Rows are points. Each copy is the shape, with its points in the same order, turned, moved and blurred by noise. Is it also mirrored, or only turned?

Shape (8 x 2):
[[-28  86]
 [ 35  28]
 [ -2 -36]
 [ -1 -13]
 [ 53 -14]
 [-32  18]
 [ 12 -31]
 [-31 -23]]
Copy 1:
[[-73 -62]
 [  6 -54]
 [ 27  12]
 [  7  -2]
 [ 50 -37]
 [-37  -8]
 [ 25   3]
 [-12  23]]
Copy 1 is: mirrored
Copy 2, 8 rows:
[[ -2  85]
 [ 38  10]
 [-17 -35]
 [ -7 -20]
 [ 36 -32]
 [-33  21]
 [ -2 -37]
 [-43 -12]]
Copy 2 is: only turned
Copy 3 (8 x 2):
[[  4  95]
 [-23  -3]
 [ 39 -30]
 [ 33 -12]
 [-11 -43]
 [ 36  23]
 [ 23 -36]
 [ 57  -1]]
Copy 3 is: mirrored

Shape (9 x 3):
[[-95  17 -21]
 [  1  25  24]
 [ 43   8  -9]
 [-28  38 -22]
 [ 50  24  -7]
 [ 38 -16  24]
 [-16 -69   2]
 [ 57  17  -7]
 [-24 -70  21]]
Copy 1, 9 rows:
[[-91   5  46]
 [ 18  -9  16]
 [ 31 -12 -33]
 [-43 -33  11]
 [ 32 -30 -34]
 [ 36  13 -22]
 [-19  77 -23]
 [ 36 -30 -45]
 [-10  82  -7]]
Copy 1 is: mirrored
Copy 2:
[[-57  10 -66]
 [ 20  29  14]
 [ 56 -11  14]
 [  5  16 -42]
 [ 64   8   8]
 [ 29  -8  53]
 [-25 -46  34]
 [ 75   1  17]
 [-43 -42  47]]
Copy 2 is: only turned

Shape, 7 rows:
[[ 11  -6 -11  34]
 [  6 -62  45  11]
 [-37  31  65 -20]
 [ 76  11 -25  39]
 [-32  19 -10 -51]
 [-23 -57 -37 -39]
 [ -6  21 -15  20]]
Copy 1, 7 rows:
[[-11   0 -14  14]
 [ 29   4  58  50]
 [-21 -48  84 -28]
 [ 42  -4 -56  -1]
 [-37  16  44 -54]
 [-24  81  42   3]
 [-27  -5  -4  -9]]
Copy 1 is: mirrored
Copy 2 (7 x 4):
[[  9  -3  -9   9]
 [ 21 -61  22 -34]
 [-40  24  51 -74]
 [ 48  28   4  54]
 [  7  45 -14 -74]
 [ 46 -12 -56 -69]
 [-11  32 -10  -3]]
Copy 2 is: only turned
Copy 3 (7 x 4):
[[-20  -8 -34  -5]
 [-39 -73 -21 -49]
 [-80   4  27 -66]
 [-10  11 -95 -14]
 [  1  25  35 -63]
 [ 41 -41  26 -47]
 [-21  18  -7  -9]]
Copy 3 is: mirrored
Copy 4 (7 x 4):
[[ -6   9 -26   3]
 [-23 -68  -4   2]
 [  9  -9  79 -15]
 [ 24  28 -53  60]
 [ 53  -1  19 -51]
 [ 30 -40 -44 -67]
 [ 12  29  -4  -6]]
Copy 4 is: only turned

Shape, 9 rows:
[[ 57   3   4 -12  21  25]
 [ 45   6  24  34 -35  12]
 [ 13  50 -11  19 -23  23]
 [-41 -27  28 -11  14  29]
 [-43 -15 -25 -44  -3 -47]
 [-35   9 -80   3 -53 -35]
 [ 38   7  38 -30 -14  50]
 [ -2 -31 -18 -27  19  -7]
 [ 11 -27   7 -36   6  52]]
Copy 1:
[[ 17 -26  31   5 -11 -46]
 [  8   9 -24  40 -17 -50]
 [-22 -13 -24  15  30 -22]
 [ -8   9  16   1 -52  41]
 [-21  28  -3 -83 -12  21]
 [-17   3 -83 -65  25   5]
 [-23 -34  28  27 -40 -37]
 [ 12  -6  10 -51 -29   0]
 [ -7 -47  24  -5 -54  -6]]
Copy 1 is: mirrored
Copy 2 (9 x 6):
[[ 36 -16  16  21 -36  54]
 [  8  10  15  69 -53  18]
 [-35   6 -24  30 -41  44]
 [-20  -7  65  -4   5  -6]
 [ 11  56  -3 -38  20 -15]
 [-31  82 -48  13  27  13]
 [  9   3  52  11 -71  49]
 [ 33  16  20  -7  18  26]
 [ 10   2  60  -9 -14  47]]
Copy 2 is: mirrored
Copy 3, 9 rows:
[[ 38  -9  16 -46  17   2]
 [ 36 -15  35  35  12   1]
 [ 16  45  34  18  31 -13]
 [-41  11  32 -19 -16  60]
 [-22  48 -44  -1 -49  27]
 [  3  95 -15  42 -53 -22]
 [ 41  -1  34 -20  36  55]
 [ -3  19  -9 -36 -41  13]
 [ 24  16  39 -43 -13  55]]
Copy 3 is: mirrored
Copy 4 (9 x 6):
[[ 61  13 -13   5   1   2]
 [ 27 -13 -59  24  -2  42]
 [  7  49 -33  36  10  47]
 [-17 -19  35  35 -25  10]
 [-56  24   8 -23  -8 -32]
 [-72  56 -49  12  36 -23]
 [ 50   4 -15  30 -55  18]
 [ -5   2   9  -2  -2 -34]
 [ 27   0  15  41 -32 -26]]
Copy 4 is: mirrored

Shape, 12 rows:
[[-59  -4 -11 -89 -42  44  18  -4]
 [ 12  51  -8 -25 -23   0  57 -20]
 [ -2   1  12  10 -26 -61 -24 -11]
 [-24   2  -1   8  21 -15   5 -46]
 [ 49 -21   9 -39   8  50 -58 -13]
 [ 32   3  22  24  -6 -17 -21  48]
 [-66 -20  17  -2  19  69   4 -29]
 [  2 -22 -12  21 -63 -21  -4 -56]
 [ 33  41 -10 -28  13  34 -95  17]
 [ -7  51  16 -56   4  18 -25 -11]
 [ 19  -4  25 -43  27 -67  42 -31]
 [-55 -12 -35  46  31   2  38  -8]]
Copy 1, 12 rows:
[[ 45 -79 -53  10  31  64 -40  62]
 [ 21 -27 -14 -19 -48  60   2  32]
 [ 13   4 -53 -10 -33 -33 -30  -8]
 [ -4 -24 -16 -46   8  -1  -6 -16]
 [ 23  16   9  68  35  42 -41 -14]
 [ -7  12  13  28 -43 -27 -56  25]
 [-32 -75  -4 -18  66  35 -37  15]
 [-13 -16 -80  24 -13  -5  19 -15]
 [ 14  71   2  21  29  40 -81  18]
 [ 35  -4 -17 -22   5  59 -69  11]
 [ 69 -41   7 -25 -47 -12   1 -31]
 [-35 -48  -5 -54  20 -27  20  43]]
Copy 1 is: only turned
Copy 2, 12 rows:
[[ 22  56 -57 -37   5  47 -50  30]
 [ 24  21 -15 -11 -68 -25  -9 -13]
 [ -9 -25  49  13 -35   8 -12  31]
 [-16  18  32   1  10 -37  -7   7]
 [  6   8  16  37  32  42 -57 -69]
 [ 28 -55  50  11 -10  30  10 -34]
 [ 16  37   0 -50  76 -19 -22   1]
 [  5 -22  27  14 -22 -36 -78  37]
 [ 36  43  64  66   8  61 -21 -53]
 [ -2  60  16   4 -22  42  -6 -25]
 [-72  -5  -8   3 -44 -12   2  -9]
 [ 16  -8 -10 -10  36 -63  35  26]]
Copy 2 is: mirrored

Shape (12 x 9):
[[ 21  18 -32  11   0   9  19   3   6]
 [-21 -38  20 -54   8  45  -3 -34 -68]
 [ -2  -6  15 -48   8  -3 -23 -11 -37]
 [-68  14  52 -37  48 -14 -31 -16  -1]
 [ -1 -18  40 -38  53   4 -43   0 -35]
 [-60 -40  42 -31 -26  -9 -58  -9  18]
 [ 37  51 -20   2 -15 -30  60 -13 -17]
 [  3  -6  31  25  -6  -1  38  11 -12]
 [ 33  57 -20  30 -49  47  28 -10 -30]
 [ 12  25   5  28  16 -31  -8 -57 -20]
 [-18   8 -27  14  12 -13  13  10 -49]
 [-61 -54  24 -31  22  21 -13 -12  36]]
Copy 1, 12 rows:
[[ 13  24  -9  18  -9   2 -12  15   6]
 [-95  19 -55 -15  19  11  52 -28 -34]
 [-54  10 -27 -25   2 -27  32   2 -18]
 [-91   3  30 -39  53 -26  17  -5  37]
 [-73  32 -20 -60  44 -29  36  10 -12]
 [-56 -77   1 -49  28 -20  27 -11  -1]
 [ 15  54  17  46 -43 -38   9   3 -10]
 [  2   7  20  26  14   9  46   9 -23]
 [ -5  34  -9  47 -48  29 -19  39 -42]
 [-28  28  13  16  28 -52 -28 -11 -26]
 [-26  28 -23  40  19 -30  25  26   2]
 [-40 -31  -1 -44  61  27  31 -44  31]]
Copy 1 is: only turned
Copy 2, 12 rows:
[[-23   7   1  28  49 -11 -17   6   6]
 [  2   8 -60 -45 -16  24  41 -20 -42]
 [ 15   5 -16 -34 -12 -14  -1 -15 -35]
 [  5  18  43 -82  -8  41 -20 -25 -31]
 [ 20 -11  -1 -62  22   1   1 -33 -62]
 [  9 -42  24 -65 -40  36 -19  39 -25]
 [-12  31  21  54  14 -35  -1 -36  40]
 [-24 -21  29   1  27   5  32 -16  16]
 [-11  34   2  84  25   2  32  17  -1]
 [ -8  -8  19  32   0  22 -36 -58 -20]
 [-64  12  12   1   7 -20   1 -18 -23]
 [ -4 -29  -9 -84   9  56 -18  23   3]]
Copy 2 is: only turned
